Every row gives one point. To make a cloud, some directions were put in groups of two or more. Within a group, all points are equally far from the middle, so they leave a hole (a ring in 2 directions, a hollow ball in 3). The other directions are filled evenly. Then the cloud was stretched, turned, moved and blurred a little. How many holes are there, and how many directions does each take, smallest first?

Cloud (14 x 2)
[[ 24 -15]
 [ 29  31]
 [ 13  46]
 [ 11 -33]
 [-26  -5]
 [-25 -24]
 [ 28  32]
 [ 28  31]
 [-22 -34]
 [-13  29]
 [  2 -40]
 [ 29  27]
 [-16  24]
 [-18 -39]]
Holes: 1 (2)

Cloud (21 x 3)
[[ 21 -53 -25]
 [-10  -1 -30]
 [ 30 -42 -27]
 [ 51 -12  17]
 [-29  18  36]
 [-16  -1 -19]
 [ 40 -47 -35]
 [-34  -9 -14]
 [-24 -15 -23]
 [ 45  -1  23]
 [ 37 -19   9]
 [-11 -10  12]
 [ 13 -11   2]
 [-32 -27  18]
 [-10  27  10]
 [ 14 -13 -45]
 [ 35 -44   7]
 [-50 -20 -15]
 [ 41  -6   3]
 [-39  -2  30]
 [  0  43  11]]
Holes: 0

Cloud (48 x 6)
[[ 34 -13  12  40 -23 -16]
 [ 12  41 -18  45 -20 -13]
 [ 33  -9  11 -18 -22  27]
 [ 55  32  32  37  10 -17]
 [  6 -25  12  -4 -33  38]
 [ 31  25  62  13  -9 -15]
 [  0 -33  38 -17   4  23]
 [ 49  49  27  26  -8   2]
 [  7 -10   3   2  45   3]
 [-27 -49  -1 -10   3 -10]
 [ -3  27  13  43  10 -44]
 [  8   2 -12  -9  36  -7]
 [-17 -20 -12  13  36  17]
 [ 13 -39  28  47   6  17]
 [ 26  52   2  38   3 -36]
 [ -2   1  11  59  31   4]
 [ 14  15  57  46   8   2]
 [-30 -32  -3 -15  -2 -10]
 [-12 -42 -16  -7 -30  25]
 [ -4  19  19  55  25 -17]
 [ 18 -34  18  49 -12   8]
 [ 51  43  34  25 -11  -2]
 [-21 -37   7  -4 -33  27]
 [ 41  -3  40  27  -5 -39]
 [ -9  12   3  65  16   2]
 [ -4   3   1  28 -49  -1]
 [  9  17  41  44 -11  31]
 [ 34  59  18  16  -1 -10]
 [-20  31  16  18   1   3]
 [ 30 -17 -18  19  24  37]
 [  5   5   7  64  20  16]
 [ 19   4  20   7 -23  46]
 [  7 -14 -33 -19  -6 -16]
 [ 16   6  40  52 -13  26]
 [ 40  37  16  49  -6  14]
 [ 50  33  39  36  15 -22]
 [ 10  13  28  51  33 -10]
 [  9 -12  39  50 -25  12]
 [ 44  -2   8 -20  11  20]
 [ 10   8  20  64  15  19]
 [-27  15  17  39 -15 -28]
 [ 27  14  19  19 -43 -22]
 [-15  29  21  26   0  20]
 [-14  -9 -23   0 -39  14]
 [ 21  40  -9  11 -10  29]
 [ 36 -14  46  26  15 -29]
 [ 35 -15  -5  39  21  28]
 [ -3  39  22  42  10 -30]]
Holes: 3 (2, 2, 2)

Cloud (84 x 8)
[[ 44  24 -14  27  37  17 -11   8]
 [ 16  32 -35  28  -8 -22   4  35]
 [  7 -31 -38 -23   6 -16 -53  -9]
 [ 72   3 -19 -15   2   2  31 -19]
 [ 41  -4  -5 -10   4  35 -18  47]
 [ 41  23 -25  -9  35 -49  13  -1]
 [  4 -36 -16   8  -3   3  50 -32]
 [ 22 -17  29  33  39 -24   6  -8]
 [ 27  16 -55  -2  22 -39 -12   2]
 [  0  -8 -50  -7 -52  -2  -3   8]
 [  9   9  36 -15  13  23 -21 -40]
 [ 20 -43  24   1  -2   0 -14 -29]
 [  5  30 -12   1  35  24 -37  55]
 [-30  29  -2 -24  57 -10 -34 -11]
 [ 45  35  -5 -11  16  51  26 -15]
 [-15  42 -12 -15  56   1   3  43]
 [  2   4 -24 -46 -13  17 -49 -10]
 [ 17  19   0 -51  -2  36 -15 -26]
 [ 23  23  -6  11  35 -33 -41  43]
 [-22   1  27 -20  65  11  10 -20]
 [ 28  -8 -51  -6 -26  -1  31 -27]
 [ 46 -15 -19 -12   2  28 -25  39]
 [  1 -13 -26  -2 -31  -2 -58   7]
 [ 41  17 -31 -42 -28  -3   9  11]
 [ 35  33  -2   9  57   4 -30  24]
 [  1  38 -14  -2  -3  45  38  11]
 [ 16  -1  -9   9 -14  64 -17   6]
 [ 51  35   5  21  -1  27  -4  10]
 [ 49  21 -46 -22   6 -14   5 -18]
 [ 29  14 -20 -56  33 -20 -29  -4]
 [ 30  37 -26   3  20 -39  10  43]
 [ 24  18 -58  -6 -17 -17  -7  48]
 [-18   3  15  34  51  12   7 -10]
 [ 51  17  12  19  17  25 -28  25]
 [ 24 -20  10  26  58 -17   8  -4]
 [ 52  18  13 -32  48 -32  26   1]
 [ 42 -44  -9 -31  13   0  10   9]
 [  3  15 -32 -36 -18 -28 -46   8]
 [ -3 -29   6   5  16 -12  26 -56]
 [  3  32  -9  34 -18  -8   1  21]
 [ 14 -27 -50  -8  -7   9 -10 -44]
 [-10 -27  -7 -34  36 -27  -1  11]
 [  9 -10 -50 -45 -21  31  -9  -6]
 [ -5 -30 -34   8 -21   1 -19  42]
 [ 17  52 -12 -27   6 -26   7 -12]
 [ 17  42  37 -26  29  31   0 -28]
 [ 17  44 -27 -42 -13 -10 -24  13]
 [ -7  44  20   7   7 -17 -29  19]
 [-12  29   5  21 -13  46   6  13]
 [-27   9 -66   6  -3 -18  -1  16]
 [ -4  13 -69 -16  -6   4   8  33]
 [ 46  38   9 -17  63 -23   4   0]
 [ -9  40 -13  11  25  55  11  -1]
 [ 27  42  -8   9  17  28  22  49]
 [ 64 -16 -26 -18  -1   5  44 -14]
 [ -8  50 -37 -37  11  25   9  24]
 [-33  11 -39  -4 -18  -1 -40 -18]
 [ 24  11  27  12  17  49 -29  12]
 [ 32  23 -30  20  19  29  18 -21]
 [ 22  11 -20  21 -43  12  13   3]
 [-28  23 -10 -24  41 -37 -39   9]
 [ 11   6  46   6  45   5 -10  31]
 [  0  42 -16 -22  45  41  11 -24]
 [ 12 -12  18 -10  45  45 -13  11]
 [ 34 -49   5  -9  17 -23 -17   0]
 [ 38  -5 -29  18 -10 -48   2   8]
 [-13  -6 -49 -17  27 -40  14  12]
 [ 33  -9  26 -24  50 -17  31  15]
 [-14   6 -15 -11  63   6   7 -38]
 [ 38   8  40 -39  14   6  31  -9]
 [ 39   8 -35  13  -5  -4  16  53]
 [  1 -15 -52   2  -8  15 -54  -1]
 [  2   6 -46   8  11 -30  28  35]
 [ 29  -1 -27 -11 -23 -30  36  20]
 [-31  29   2 -15  57 -29  13  -2]
 [-23   1   6  22   3 -29   3  28]
 [ 13 -41   5  -8  39   6 -25   4]
 [ 25  10  20 -55  35  17  31 -33]
 [ 27  13  37 -35  25 -22 -15  11]
 [-20  36  33  13  16  17  23  -3]
 [ 45  18  23  -5  60 -11  26  30]
 [ 15  21  25 -10  53  44 -26  -9]
 [-16  -6   3 -18  13 -51 -18 -12]
 [-36  -3 -28  16  15   4   5 -36]]
Holes: 1 (8)

Cloud (90 x 9)
[[-43  17   6 -33  16  39 -22  15  29]
 [  0  10   1 -11  20 -88  30  -6 -18]
 [-33 -35  36  18 -20  36 -40  15 -11]
 [ -1 -18 -28  36  14 -18  23 -14 -37]
 [ 34 -39 -15 -18   4 -10 -17 -25 -51]
 [-38 -30  11  -5  -2 -13  24 -11 -56]
 [-15   3  12  12 -29  12 -44   8  22]
 [ 11 -12 -45   0 -27 -23   0  10  15]
 [-13  71  47  -2  -2 -19  11  -6  23]
 [  8 -19 -13 -19  34  17  10  32 -28]
 [ -9  52  29 -45   2  11  32  -4   5]
 [-17   6  57 -32  -5 -39 -10  10 -25]
 [  8  57   8 -26 -42  11 -25 -14  -8]
 [  5 -57  41  16  40  14 -10  39   7]
 [  9  -5  -4 -33  21  45 -42  -1  48]
 [-69  52   2 -73   1  -7  -1 -27 -10]
 [-34   8 -21 -42  -9 -26  31  -7 -33]
 [-41  -3 -37 -29   7 -41  39  -3   1]
 [  8 -44 -43  11  64 -27 -29   4  -9]
 [-15 -22  25 -24  23 -27 -32  -9 -52]
 [ 16  54  13  -5 -61  12  11  -1  -7]
 [  0 -40  15 -20  -6 -10  49  30 -18]
 [  3  42 -26  11 -36  12  -3 -18  13]
 [-30  34 -24  -5  36 -48   4 -30 -11]
 [ 21   5   4 -18  -2  25 -15  17  30]
 [ -8  10  -1   2  28 -30 -18  13 -21]
 [ 52 -50 -17  -8  37 -15 -28  28  13]
 [ -8 -22 -51  22  20 -52  62 -22 -23]
 [-28  35   1 -33 -23 -14 -26 -14 -19]
 [ 11  15  -5  -5  -3  35 -21  16   8]
 [-23   8  -1 -22  26 -65  15  16 -17]
 [-53  14   6 -46  30 -43  21  -4 -23]
 [ 20  65  18 -24 -24  -2   7 -33  30]
 [ 30   9  54  -1 -23  51 -47  -6 -28]
 [ 33  19  -6 -27 -12  -6   5 -34  -1]
 [ -3  -5   1 -19  60 -42  14  46 -38]
 [-16  16 -29 -27 -21  37 -39  -6  13]
 [ -5 -26   5  12 -18 -12  22   1 -18]
 [ -7  42  12 -18  -4 -35  -8 -10 -25]
 [  3  -5  -1  14   3 -21  19 -29   4]
 [  4 -11 -68   6  20   6   3   5   7]
 [ -8 -22 -71 -30  62 -35   5  -7 -12]
 [ 20   8  63 -37  -7  32 -11 -12   1]
 [  3 -35  37 -13  -6  33  24  -4  12]
 [-22 -40 -56  -1  25 -17  13  40 -36]
 [  8 -43   8 -15 -29  25 -29   5  11]
 [ -1  19   3 -37 -46  -9  -4  21   1]
 [-38  41   6 -18  -4  11 -57 -24 -11]
 [ 12 -35 -23  15   6 -15  28 -17 -41]
 [-29   3  32  21 -58  32 -58 -28  50]
 [ -1 -13  -6   5   6 -12   2 -26 -59]
 [-49 -26  -5   0 -16 -19   3 -33 -13]
 [ -7 -39   8  13 -33 -25   7 -40 -12]
 [-55  31 -24 -19  -6 -26   3  -3  31]
 [-10  37 -26 -30 -27  13  12 -10 -27]
 [-25  -4 -47 -30  -8 -77  33 -27 -36]
 [ -7  22 -19  10  12 -16  -1 -10 -13]
 [ 36 -52 -22   1  -1  10  17  16  33]
 [ -9 -64 -45  16  40  13  25  48 -22]
 [ -7 -16 -49 -61  14 -37 -16   4 -38]
 [ 19   4 -21  14   8  10 -36  23  -1]
 [-27   5  24  -3   7  60 -18 -10   5]
 [-59  22 -24  25 -34  35 -53 -12 -13]
 [ 18  38  14 -22  -7  13   9  -6 -15]
 [ 15 -17  44  -7  45   4   9  -1 -27]
 [ 13 -11  22 -19  26 -47 -43   6  23]
 [ 19 -12 -18 -13 -24  14 -19 -34  -2]
 [ 13 -19  25   3 -10  29  -4 -10 -45]
 [-39   7   9 -11 -21 -39 -44  -4   6]
 [  0 -14  53 -36 -27  -1 -27   1  10]
 [ 36 -18  -5  32  -8   7  -8   7  29]
 [-42  36 -17  19 -20  15 -33 -42 -16]
 [ 10  -6 -53 -44  30 -57   3  -2 -43]
 [ 23 -62  32  37  16  19  34  22  -3]
 [-27  28 -31   3 -44   1  -6  12 -28]
 [-22 -25  -8   7  27 -39  -2  -7  18]
 [  6  14  21 -50  21 -64  34   5  18]
 [  5 -28   3 -10   2   4 -16 -34  -4]
 [ -2  27  12 -27   8 -25  29 -27  38]
 [ -4 -35 -42  -7  48 -47 -29   4 -12]
 [ -4  25 -17 -32  27 -14  15  37  -5]
 [  9 -46 -46  -2  -4   3 -29  17 -18]
 [ 23 -22  -3  19  28  -2 -15   3 -33]
 [  4 -22 -33 -22 -11 -46   3  26 -23]
 [  9  33   8   8   6  15 -15 -26  46]
 [ 13 -13  34  -8 -23  53   1   5  22]
 [ -8  33  31 -40  -4 -61   3 -15  24]
 [  8  15   4 -12 -10  20  15  35  29]
 [-29  33  25   3   3  19 -37 -25   2]
 [ -5  13 -16   1  26  80 -20 -10   7]]
Holes: 0

Cloud (91 x 9)
[[-17  34 -70  11 -13  -6 -31  11  12]
 [ -3  21  32   9  29 -34   6   7  56]
 [  2 -44  19 -24  25 -24 -39  21  41]
 [-19  11 -24  16   2  -7 -64 -14  25]
 [-22  10 -33 -10  35  13  24  51  34]
 [ 16 -26  11  34   1  35 -40 -18   2]
 [  6 -30  39 -13  38  26  40  -3  19]
 [ -3 -23 -21   7 -25  42 -26 -48  16]
 [ 19 -23 -12 -17 -22  -7 -38  27  15]
 [ -4 -18 -28 -22  25 -42 -30  12  53]
 [-11   4 -52   9 -19 -42 -10  24   1]
 [ 12  10 -40  -4 -44  43  -7  42  -4]
 [ 25  -4  12  17 -32  -7  35  31  15]
 [ -4   0 -30   9  20  -6  -2  77 -23]
 [  7  12 -17 -19  -6 -45  30  16  25]
 [ 11  20 -33  29 -31  59  -4 -14 -15]
 [-16 -22   3  15 -32  25 -11 -29 -15]
 [ 21  12  -4  11 -63  -4 -21 -12 -10]
 [ 16  38  -5   4  12 -36 -23   1 -41]
 [ 22 -12 -30 -16 -28  -8 -44   9  -3]
 [  8 -54 -32  12 -11  -4 -38  25  -9]
 [ 22 -21  33  23  13  -5   4  14 -44]
 [  4 -22  29  19   2  21   9 -51 -16]
 [  2   6  64  11  -1 -21 -32  -5  12]
 [ 37  57   6   2 -38   5   4   2 -21]
 [-14  21 -20  -2 -24 -57  -4  38  28]
 [ 21   0   0  22  18 -19  -7 -43  52]
 [-12  35 -17  20 -11 -44   4 -25  -7]
 [ 27 -37 -17   6  21   6 -13  35 -30]
 [-21  17  21 -19  20 -30 -24  -9 -14]
 [ -4  55 -37 -18  16 -33   4 -16   3]
 [-23  41  14   7  23 -35  -6   8 -20]
 [ -1   3  45  19  -2   8  30 -36   5]
 [ 37  30  15  14 -17  -4  36  37  21]
 [-34  32   6   3  -2 -32 -48   0  44]
 [-47 -44   0 -16  41 -18 -14  25  27]
 [-19   4 -19  -4  39 -17  20  62  -3]
 [ -4 -39 -25  -1  57  -8 -26   6  40]
 [  5  62 -53  23  -3 -15 -16  11 -22]
 [-32  17  10  -4  -5 -65 -27 -25  36]
 [-40  13  18 -22  21 -43  16  53  49]
 [ 27  -9   6  33  -7 -23 -31 -23 -45]
 [-14  -6   4 -34  57 -42  26  17  37]
 [  6  20 -49   5 -51  31   3  19  20]
 [ 13  56 -53  24   0  20   9 -10  -5]
 [  9   4  50 -16  22 -12 -26 -29   8]
 [-48 -32 -27  11  17  -8  -5  34  26]
 [ -1  17 -40 -28   9 -53 -22  18   0]
 [-23  -6 -10 -12  32  -4 -19  67  27]
 [ 23  10 -15  36   1  35  34 -17 -23]
 [-27  10  33  25  14  -3 -42  10  18]
 [  2   5 -54  10 -45  42   9  29  14]
 [-13  10  -9 -48  14 -10  34 -15  31]
 [  6  75 -29  24 -36 -23  -7   8  16]
 [-20 -15  12  23   0 -12  20  26  53]
 [ 50  54  -7  32 -28  19  30  17 -27]
 [-21  46 -51 -14  -6  -8 -13  23  41]
 [-11 -15  -1   9  37  14 -17  62   5]
 [  3  35  23  15  11 -68 -12 -11  -5]
 [ 31  -6 -11  13  23 -57 -13   6  20]
 [ -3 -12   2  29  32 -31  24   0  -1]
 [ -7  27 -24  -4  10 -36  17  80 -14]
 [  0 -51  23 -11   9   4  45  -2  -3]
 [-21 -59  26 -21  19   1 -29  19  37]
 [  3   7  24  -5 -12 -56  -9  76  -2]
 [ 41 -26  23  -3  27  14 -27  -9  18]
 [ 41  22   6  11  -9  -8 -49  -8  -5]
 [-18 -46   3  16  25 -29   3 -10  53]
 [ 27   2  26  -2 -41 -10  23  56  -1]
 [  9  21 -21  43  -5   3  20 -29  -9]
 [  5  -3  28  -6  50 -29 -28  20  35]
 [ -1  12  46  -2  35 -17  42  -9  39]
 [  3  42  44   2  -1  15  36  -4  -3]
 [ 13  11  -3   5 -51  13 -37 -13  16]
 [ 24 -47  18  25   5  33  -2 -31  35]
 [  3 -33 -21  30 -32  19 -22  67 -21]
 [-21  -8 -49  14 -15 -34 -13  30  -6]
 [  2  -4 -22  28 -10  15 -41 -13 -37]
 [-19  10  47  23  28 -46  -2  18  19]
 [ 15  11 -39  16 -65  32 -18  16 -14]
 [ 33 -40   4  33   0  39 -10 -40  16]
 [  4  70 -17   1   3  -5  35  -6 -11]
 [ 10  19  19   3 -51 -15   7 -20 -13]
 [-18 -30  -4  24  12 -37  10  21  21]
 [-19 -38  -8  -3 -13  28 -13 -36 -12]
 [ 54  -8  16  23  -5 -11  -5 -14 -47]
 [-22 -10 -26   1 -26  28 -46  41   9]
 [ 29  22 -10  22  -7  29  -5 -34  34]
 [ -7 -12  42  22  31 -51  -7   5  -3]
 [-58  -1   6  -9  12  -2  31  43  51]
 [ 58  -5   8  28 -11 -13 -22  19 -31]]
Holes: 3 (2, 2, 4)
